Each point is reached from the start by the listed moves, each made 0, 1 or 2 times, or once backwards (-1), plus a little noise. Say if it took an odd or an even number of moves. Then give how often each move was made.
In the rows, 128 means zero.

Moves:
(1): [148 135  59 171 146 124]
(2): [ 98 166 118 167 138 162]
(3): [175 141 137 105 146 134]
Start: [127 142 129  87 124 112]
Points:
[ 71 171 182  82 113 157] => even (-1, 1, 0)
[184 245  61 161 194 187] => odd (1, 2, 2)
[194 160  66 104 157 114] => even (1, 0, 1)
[120 184 200  61 134 155] => odd (-1, 1, 1)

Moves:
(1): [144 124 135 132 106 122 139]
(2): [129 153 126 126 122 140 139]
(3): [105 140 159 133 124 122 133]
(4): [137 128 113 165 137 109 138]
(5): [150 145 141 117 144 104 114]
(6): [145 124 144 140 133 152 114]
Start: [132 125 127 138 123 140 129]
Points:
[150 103 167 198 117 121 130] => odd (1, -1, 1, 1, 0, 1)
[ 85  94 146 156 110 146 136] => odd (0, -1, 1, 0, -1, 0)
[181 146 164 223 137  89 138] => even (1, 0, 1, 2, 1, 1)
[135 181 249 124 126 183  99] => odd (0, 1, 2, -1, 1, 2)
[142 187 179 213 122  71 168] => odd (1, 1, 2, 2, 1, 0)

Moves:
(1): [147 138 134 134 136 139 136 122 112 127 122 121]
(2): [116 162 141 119 128 131 132 120 150 109 121 137]
(3): [138 105 142 118 127 143 125 111 140 124 117 136]
(4): [116 136 118 145 118 113 111  98 135 148 124 157]
(5): [138 134 128 136 159 121 136 138 133 111 130 132]
(6): [125 124 107 136 126 148 130 122 141 122 133 127]
(7): [130 107 143 147 118 111 166 128 133 134 148 143]
(8): [124 135 149 142 117 151 135 144 133 110 117 151]
(9): [142 125 133 133 130 132 123 128 154 138 135 125]
(10): [113 135 139 129 151 140 123 127 121 151 142 121]
(11): [128 120 129 129 116 134 124 128 125 119 148 135]
Start: [127 136 138 149 104 104 128 134 122 109 122 132]
Points:
[169 215 191 190 125 198 176 186 171  60  94 124] => odd (2, 1, -1, -1, 0, 1, 0, 2, 2, 0, -1)
[148 116 249 147  89 190 131 176 165 117 112 140] => odd (0, 0, 1, -1, -1, -1, 0, 2, 2, 1, 0)
[ 62 129 222 163  94  63 150  13 147 156 184 234] => odd (0, 2, 2, 2, 0, -1, 2, -1, -1, 2, 2)
[211  84 169 187  65 115 205  79 192  87 187 157] => odd (2, 1, 1, 0, 0, 1, 2, -1, 2, -1, 2)
[161 125 127 186  55 240 105 194 137  78 157 111] => even (1, -1, -1, -1, -1, 2, -1, 2, 2, 0, 2)
[135 152 113 145 154  64  88 181 123 135 109 103] => even (-1, -1, -1, 0, 1, -1, -1, 0, 1, 0, -1)
[153 142 172 168 116 158  49  97  82 211 166 115] => odd (2, -1, 0, 1, -1, -1, -1, 0, 2, 2, 2)

Moves:
(1): [146 126 141 141 147 119 136 122 111 133 129 131 145 117 114 120 123]
(2): [131 127 114 138 110 124 128 120 119 133 148 133 133 124 128 144 149]
(3): [122 101 130 126 127 131 135 127 122 130 144 138 133 140 120 136 154]
(4): [127 120 127 145 136 128 130 129 144 130 124 131 121 133 129 135 129]
(5): [120 132 134 137 144 132 139 128 128 125 126 139 135 133 130 133 128]
(6): [106 129 122 139 135 122 122 110 123 138 141 151 129 139 125 124 113]
(7): [117 118 127 135 121 126 137 114 122 141 121 122 126 126 124 135 125]
(8): [135 127 103 138 115 121 147 140 121 116 128 138 129  98 129 114 143]
(9): [126 137 107 135 136 129 132 131 119 115 142 126 118 155 128 131 127]
(10): [122 132 128 143 141 108 145 139 115 127 135 160 146 144 120 132 126]
(11): [123 120 140 121 134 119 118 145 130  95 124 135 148 137 139 127 128]
(12): [137 125 140 126 118 122 137 104 138 130 122 115 119 121 123 126 133]
(13): [132 120 127 133 126 145 126 141 135 130 125 145 155 139 134 128 110]
(14): [137 133 122 110 118 129 117 118 117 126 126 123 109 129 135 132 141]
Start: [129 124 147 142 118 107 117 116 124 134 119 137 135 133 120 121 129]
Points:
[ 79  79  69 187  79 106 127  36  88 163 166 161  92 148 115 147 171] => odd (0, 1, 1, 1, 0, 2, 2, 1, 1, -1, 0, 0, 0, 1)
[ 91 106 132 196 166  67 117 121  98 120 142 156 148 162 100 119 107] => even (1, 0, 0, 1, -1, 1, 1, 0, 1, 0, 1, -1, -1, -1)
[ 59  90 154 157 143 137  72 158 171 128 102 235 201 187 157 107  45] => even (-1, -1, 0, 1, 0, 2, 0, 0, -1, 0, 1, -1, 2, 0)
[197 174  89 193 127  48 214 131  16 136 119 173 156  73  81  91 142] => odd (2, 0, -1, -1, 0, -1, 1, 2, 1, 2, -1, 0, 0, 1)
[ 96 112  27 186 103 167 128 103  53 143 249 246 169 210 128 151 184] => odd (0, 2, 2, -1, 2, 2, -1, 1, 2, -1, -1, -1, 2, 1)
[163 189 157 115 188 156  79 107 115  99 100 114 109 206 151 115  75] => odd (1, -1, -1, 0, 2, 0, -1, -1, 2, -1, 0, 0, 1, 2)

Moves:
(1): [139 124 127 128 131 121 131 133 120 132 121 129 134 131 133 118 144 125
 133 131]
(2): [152 137 127 114 140 134 137 136 128 124 126 125 130 137 137 124 124 128
 127 141]
(3): [126 130 132 126 129 120 121 134 128 118 131 120 120 140 114 134 138 131
 124 130]
(4): [133 142 120 145 132 131 128 136 121 118 128 135 125 128 115 139 128 128
 125 139]
(5): [147 132 137 130 129 126 127 122 134 141 121 131 136 137 132 139 137 137
 124 124]
(6): [124 145 123 110 132 120 113 148 132 144 139 131 142 136 126 117 117 139
 146 131]
(7): [122 132 131 127 140 132 142 123 114 136 131 128 135 124 126 128 126 118
 120 135]
(8): [124 116 120 127 132 112 132 138 127 116 121 131 139 133 125 135 139 119
 118 124]
(9): [119 119 124 133 124 134 136 130 132 117 131 125 134 120 124 137 132 136
 136 130]
(10): [130 121 123 127 123 129 125 127 124 140 106 120 124 117 124 145 145 134
 126 128]
(11): [127 124 137 131 130 119 122 152 128 135 142 113 120 121 135 120 126 127
 121 116]
(12): [136 123 132 128 120 128 124 128 136 128 139 132 133 118 133 132 137 117
 128 124]
(13): [129 140 134 121 127 136 131 130 123 121 125 127 141 138 129 127 121 129
 120 140]
(14): [130 134 127 135 120 127 141 124 135 129 125 125 126 126 125 127 124 116
 132 120]
(15): [137 135 146 117 140 141 132 143 137 109 118 142 132 114 118 124 120 131
 130 103]
(16): [137 125 128 129 117 145 143 113 123 117 137 131 143 145 110 138 119 132
 117 114]
(17): [125 135 124 122 129 141 132 138 136 133 129 108 134 126 130 119 135 119
 122 123]
(18): [130 135 125 127 134 120 127 130 133 105 130 124 127 122 128 120 118 136
 136 116]
(19): [134 128 131 130 127 124 110 125 124 137 126 126 126 145 130 135 123 131
 144 127]
(20): [128 126 128 129 127 125 127 131 122 130 132 123 113 134 142 133 140 130
 129 122]
Start: [129 120 129 132 135 132 134 132 135 134 124 122 131 131 132 123 129 137
 124 135]
Points:
[146 109 148 127 135  54  91 226 174 226 100 146 144  80 158 114 176 159
 150  72] => odd (1, -1, -1, 0, 2, 2, -1, 1, 0, 1, 2, 0, -1, 1, 1, -1, -1, -1, -1, 0)
[188 156 131  86 179 121 144 215 139 117 162 162 156 115 127 123 154 143
 158 145] => even (1, 2, 1, 1, 0, 2, 1, 0, 1, 0, 0, 2, -1, 0, 1, 0, -1, 0, -1, 1)
[182 105 122 190  96 168 139  97 104  81  65 129 177 175  92 249 173 195
  83 106] => even (0, -1, -1, 2, 2, -1, -1, 1, 1, 2, 0, 0, 2, -1, 0, 2, 0, 1, 1, 1)
[167 181 163 122 166 135  60 140 149  85 114 135 109 152 133 153 114 187
 176 129] => even (-1, 0, 1, 1, 1, 0, 0, -1, 0, 0, -1, 1, 1, -1, 1, -1, 0, 2, 2, 1)
[227 128 185 180 148 154 141 177  79 143 129  84 121 225  98 195 209 134
  75  79] => odd (2, 0, 2, 2, 2, -1, 1, 0, 0, 0, 2, 0, 0, 0, 1, 2, 1, -1, 2, 2)
[187 171 178  59 181 174 105 193 105 160  87  99 128 175  65 132  88 164
 136 124] => even (0, 2, 2, 0, -1, 1, 1, -1, -1, 2, 1, -1, 0, 0, 2, 1, 0, -1, 2, -1)
[183  82 160 141 105 151 168 128 168 117  93 115 156 139 108 223 218  95
  53  61] => even (-1, 0, 1, 0, 2, -1, 0, 2, 0, 1, 0, 2, 0, 1, 1, 1, 1, -1, 0, 1)
[ 93  45 117 146  96 106  77 151 133 156 155  39  86 154 194 130 196 108
 122  97] => even (0, -1, 0, -1, -1, -1, -1, 1, 0, 0, 1, 1, 0, -1, -1, 0, 2, 0, 2, 2)
[169 187 130  74 222 143 177 200 114  86  44 114 216 128 105 113 181 104
  51 181] => even (1, 1, 1, 1, 1, 0, 2, 2, -1, 1, -1, 0, 2, -1, 1, -1, 2, 1, -1, -1)

Moves:
(1): [126 133 130 126 134 130 115 127 123 123 130 118 128 125 135 121 132 121
 133 129 126 132 126 137]
(2): [134 136 131 131 127 119 142 124 128 139 130 136 124 133 126 130 128 137
 137 125 130 125 125 128]
(3): [119 138 128 127 137 139 127 137 133 124 138 127 124 122 133 116 112 114
 125 124 123 133 129 129]
(4): [120 133 129 135 120 115 142 128 135 119 117 128 132 136 125 107 134 135
 140 137 119 110 123 123]
(5): [120 133 125 134 134 130 133 135 128 132 123 125 128 126 125 120 130 125
 135 128 136 128 120 131]
(6): [135 126 124 122 129 145 129 111 136 123 129 127 124 124 130 130 134 113
 137 132 133 124 126 127]
(7): [131 117 134 127 123 129 138 139 126 136 127 121 135 128 134 121 127 132
 132 129 124 129 125 123]
(8): [131 116 140 120 137 141 127 134 125 122 135 119 119 134 129 125 144 124
 129 114 144 127 130 151]
(9): [134 130 126 134 130 133 129 135 145 132 115 121 131 130 133 132 131 132
 131 125 124 122 124 129]
(10): [118 126 132 154 127 132 127 130 134 130 118 124 130 130 146 131 135 121
 130 139 122 125 122 134]
(11): [129 119 122 132 130 113 127 144 134 132 135 126 118 144 130 131 133 123
 126 124 129 124 129 125]
(12): [131 138 126 136 119 121 128 128 133 133 134 135 128 137 122 123 137 137
 130 127 129 130 117 123]
(13): [119 132 137 120 130 133 121 140 121 131 141 140 138 110 144 120 136 133
 138 146 129 123 125 129]
(14): [139 126 119 117 119 127 130 132 130 125 114 142 130 139 140 141 106 124
 123 136 135 143 122 127]
(15): [126 132 113 134 137 124 129 129 127 134 116 133 129 119 137 111 121 133
 123 132 127 129 141 130]
(16): [137 125 138 132 138 120 130 131 128 122 123 135 130 133 130 141 135 125
 124 124 111 151 125 116]
(17): [123 115 126 132 137 128 134 131 119 124 126 124 150 126 149 128 118 133
 122 120 125 127 114 135]
(18): [137 123 121 135 130 136 135 128 137 120 126 120 135 145 129 136 120 129
 129 130 133 130 129 131]
(19): [121 117 146 128 131 120 115 120 129 126 132 133 115 135 119 127 136 135
 143 123 130 132 127 134]
(20): [122 144 124 128 135 133 146 116 133 126 132 110 116 115 130 112 127 132
 121 137 133 127 130 121]
(21): [123 134 150 130 116 120 109 132 132 119 130 121 121 127 129 133 129 115
 127 121 144 131 131 113]
(22): [130 122 124 131 120 139 126 134 121 125 123 125 123 142 142 139 140 136
 133 126 127 127 126 125]
(23): [120 128 122 112 134 130 128 113 132 129 122 133 134 141 127 135 136 116
 120 134 120 136 144 121]
(24): [113 129 116 138 130 116 132 127 127 129 132 122 131 116 123 124 136 129
 133 122 117 143 134 140]
Start: [134 124 135 142 121 135 129 136 120 124 130 134 126 132 136 122 119 116
 129 124 124 113 119 126]
Points:
[ 99 154 200 176  90 187 189 132 164 104 113  55 100 132 180  53 137  73
 189 105 158  51  68 116] => even (0, 2, 2, 2, 1, 2, 2, 1, 1, 1, -1, 0, -1, 0, -1, -1, 1, -1, 0, 1, 2, 1, 0, 0)
[ 99 141  66 122 130  91 175 205 113 143 176 142 116 126 170  64  37 119
 118 132 135 162 146 145] => even (0, 1, 2, 0, 0, -1, 1, 0, -1, -1, 2, 0, 1, 2, 1, -1, 0, 1, 0, 1, 0, 0, 0, 2)
[159  66 182 117 138  77 125 219 119 113 121 153 123 249 234 178  85 129
 134  64  82 209  90  82] => odd (1, 2, 2, 0, -1, -1, 2, 0, 1, -1, 2, 0, 0, 2, 0, 2, 2, 0, 2, 0, 1, 2, 1, 0)
[117 108  83 105 162 144 140 108  76 106 138 120 183 135 170  98 130 102
 101 111 149 127 103 229] => odd (2, 0, -1, 0, 0, 0, -1, 2, -1, 0, 0, 1, 0, 1, 0, -1, 2, 0, -1, 0, -1, -1, 1, 1)
[146  93 246 127 144 224  54 184  78  77 154 107 121 129 228 174 141  16
 106  92 110 172 106 149] => odd (2, 0, 2, -1, -1, 0, 1, 2, -1, 2, -1, -1, 0, 0, -1, 2, 0, -1, -1, -1, 1, 1, 0, -1)
[116 137 181 164 159 167 181  88 156  85 177 108  41 169 148  85 159  87
 190 140 110 157 106 191] => even (1, 2, 2, 1, -1, 1, 0, 2, -1, 2, 0, 0, 0, 1, -1, 1, -1, 1, 2, 2, -1, 0, 0, 1)
[112  32 143 186 184 144  92 150 134  53  95 128 150 193 230 107 170  91
 188 142  90 129 106 244] => even (2, -1, 0, 2, -1, 1, -1, 2, 0, 2, 1, -1, 1, 1, 1, 1, 1, 2, 2, -1, -1, 0, 0, 1)
